Every row gives one point. The points of each table are mixes of a few directions, plus a little noise. Count the directions of each table, and those that both share. Where both have some left over, give the other angles between the two spaces (their principal angles), to ten degrees, smallest first.
(in the rows, 128 means zero)

First:
[[140  76  93]
 [100 117  85]
 [121 164 154]
 [151 155 180]]
Second, 7 rows:
[[170 140 104]
 [111 123 137]
 [ 74 112 159]
 [147 133 117]
 [ 99 120 145]
 [215 154  79]
 [ 81 114 155]]
Directions: first 2, second 1, shared 0; angles 70

First (9 x 6):
[[120 116 142 119 101 103]
 [124  92  85 143 129 133]
 [137 171 172 116 137 131]
 [161 142 203 120 126 133]
 [112 118 127  87  93 110]
 [134  37  51 121 117 152]
 [146 174 108 106 183 193]
 [132 112 131 156 129 118]
 [ 86 188 134 183 138  77]]
Second, 7 rows:
[[132  82 109 101 105 133]
 [140  82 126 121 109 129]
 [140  93 128 106 110 135]
 [150 141 185 207 150 110]
 [106 223 129  88 157 146]
 [139  73 120 121 105 127]
 [ 88 200  98 152 160 116]]
Directions: first 4, second 3, shared 3

First (7 x 9):
[[123  80 168 173 132 137  89 150 102]
 [132 173  91  86 125 120 164 107 152]
 [121  65 180 186 133 139  78 157  95]
 [125  96 154 158 131 134 103 143 111]
 [125 103 149 151 130 133 108 140 115]
 [132 174  90  85 125 120 165 106 152]
 [136 205  64  56 122 115 190  92 169]]
Second:
[[135 192  75  68 123 117 179  98 162]
 [128 124 131 132 128 129 125 130 126]
 [124  88 161 166 131 135  96 147 106]
 [122  67 178 185 132 139  79 156  96]
 [122  69 177 183 132 138  81 156  97]
 [134 183  82  77 124 118 172 102 157]
 [133 173  91  86 125 120 164 107 152]]
Directions: first 1, second 1, shared 1

First (9 x 14):
[[129 129 129 141 161 124 117 134 138 120 126 153  98 106]
 [127 127 127 112  90 133 140 122 117 138 131  99 164 153]
 [128 128 128 130 132 128 126 129 129 127 128 132 124 125]
 [129 129 129 146 173 122 113 136 141 116 125 162  86  98]
 [127 127 127 116  98 132 138 123 119 136 130 105 156 148]
 [126 126 126  95  46 139 155 114 104 149 133  66 205 182]
 [131 130 130 169 229 115  95 145 158 102 122 204  34  62]
 [125 126 126  84  19 142 164 110  96 156 135  46 230 200]
 [130 129 130 160 204 118 102 141 151 108 123 186  57  77]]
Second, 10 rows:
[[139 135 123 184 154  90  93 184 117  92 127 175 137 141]
 [132 144 130 111  90 145 178 127 109 175 129  63 136 111]
 [127 109 108 173 177  96  55 166 130  92 128 204  91 134]
 [123 113 117 152 126 105  75 153 123  92 127 170 152 180]
 [140 123 144  62 153 154 185  38 158 138 148 111 116  54]
 [130 112 114 109 138 132 125 106 128 146 140 126  99  97]
 [123 103 125  69  96 145 137  64 136 131 142 109 163 145]
 [123 166 176 142 109 138 161 137 149  85 101 123 197 184]
 [ 99 157 142 185 149 148 112 194 138 147  81 130  51 138]
 [144 116 101  93  87 128 159 111  92 182 156  69 139  95]]
Directions: first 1, second 5, shared 1

First (11 x 20):
[[ 92 126 165 124 126  90 166 141 196  99 126 136 116 103 102 130 166 182
  123 108]
 [177 131 117 118 130 169 106 106  58 199 136 103 159 123 150 126 101  79
  140 134]
 [181 134 112 142 151 163 102  97 103 175 120 119 125 127 130 108  99 107
  146 138]
 [124 173 157 122 140 105 182 163 182 116 129 142  97 111  94 109 183 161
  144 108]
 [ 95 191 107 127 120 102 169 208 147  43 135 171  77 169 114 119 179 125
  131 131]
 [148 155  97 135 132 147 118 144  95 121 130 138 111 157 136 117 121  96
  136 143]
 [204 171 128 143 174 160 134 107 141 186 115 126  98 112 101  84 130 127
  168 126]
 [102 122 164  98 108 108 161 142 131 143 142 112 159 100 129 148 159 140
  119 107]
 [ 77  28 103 144  98 121  54  80 107  89 121 120 167 149 169 170  56 128
   82 151]
 [ 86   7 151 133 109 115  73  46 142 143 116  96 189  96 152 169  66 164
   89 128]
 [122 170 105 122 120 127 142 174 104  95 138 146 108 159 132 125 148 101
  132 135]]
Second:
[[123 115 120 132 116 131 133 140 115 115 135 141 124 136 134 134 126 129
  131 133]
 [152 146 158 158 185 113 139 107 120 136 106 106  92 125 141 102 138 172
  104 147]
 [121 132 121 107 113 132 112 123 150 138 128 123 150 118 113 135 124 107
  137 110]
 [157 152 158 166 172 125 180 133  93 140 136 120 108 152 153  93 143 141
  109 164]
 [154 155 159 151 180 118 144 109 125 147 113 103 107 126 136  99 139 153
  107 143]
 [143 131 151 153 185 106 108  95 134 122  87 105  78 109 134 116 132 196
  103 137]
 [ 75  54  59 107  10 154 136 199  84  66 184 206 155 164 138 186 109  81
  169 127]
 [ 99 138  97  51  63 145  72 117 203 160 134 118 210  94  76 157 113  47
  164  63]]
Directions: first 4, second 3, shared 0; angles 40, 40, 70
